Every row gives one point. Before rounding, the points of a table are all equally far from one centre. They may lie mostly on one side of it. Where is the centre, to within rounding?

Points, 10 rows:
[[ 0.49  0.33 -0.04]
 [-0.74 -0.08 -0.46]
 [ 0.38  0.23  0.30]
 [ 0.07  0.02  0.56]
 [ 0.21  0.12  0.48]
 [ 0.68  0.03  0.08]
 [-0.08 -0.14  0.61]
 [ 0.75 -0.26  0.05]
 [ 0.05  0.51 -0.02]
 [ 0.71 -0.61 -0.09]]
Centre: [-0.02 -0.27 -0.17]

Points:
[[-0.13  0.14 -0.10  0.15 -0.78 -0.28  0.50 -0.49  0.25  0.43 -0.41]
 [ 0.24 -0.01  0.47 -0.57 -0.59 -0.50  0.67 -0.38  0.41  0.24  0.04]
 [ 0.32  0.62  0.14 -0.04 -0.55 -0.06  0.50  0.31  0.25  0.50  0.11]
 [ 0.16 -0.02 -0.04  0.11 -0.61 -0.28  0.53  0.25  0.40 -0.23  0.39]
 [-0.16  0.26 -0.09 -0.03 -0.72 -0.39  0.39 -0.07  0.33  0.78 -0.19]
 [-0.03 -0.20  0.52  0.13 -0.38 -0.30  0.59 -0.16  0.08  0.67 -0.27]
 [ 0.03 -0.05 -0.22 -0.59 -0.35 -0.71  0.04  0.09 -0.01  0.86 -0.13]
 [ 0.37  0.26  0.12  0.33 -0.43 -0.29  0.58 -0.07  0.32  0.72 -0.09]
 [ 0.19  0.11 -0.30 -0.24 -0.81 -0.32  0.60 -0.23  0.48  0.46 -0.38]
 [-0.01  0.37  0.08  0.07 -0.67 -0.40  0.60  0.00  0.30  0.29 -0.43]
 [ 0.59 -0.10 -0.04  0.05 -0.58 -0.04  0.63  0.21  0.37  0.36 -0.32]
 [-0.41 -0.08 -0.15 -0.39 -0.09 -0.38  0.76 -0.17  0.29  0.77  0.03]
 [-0.19  0.49 -0.43 -0.47 -0.50 -0.11  0.69 -0.07  0.13  0.60 -0.32]
 [-0.19 -0.11 -0.38 -0.65 -0.76 -0.19  0.32 -0.42 -0.04  0.61 -0.40]
 [-0.06 -0.21  0.05  0.07 -0.43 -0.49  0.88 -0.25  0.45  0.26 -0.23]
 [-0.15  0.50 -0.10 -0.03 -0.53 -0.11  0.31  0.07  0.16  0.50 -0.57]
 [-0.27 -0.01  0.21  0.04 -0.34 -0.40  0.95 -0.44  0.21  0.51  0.01]]
Centre: [ 0.16  0.02 -0.09 -0.26 -0.22 -0.15  0.30 -0.20 -0.07  0.22  0.06]
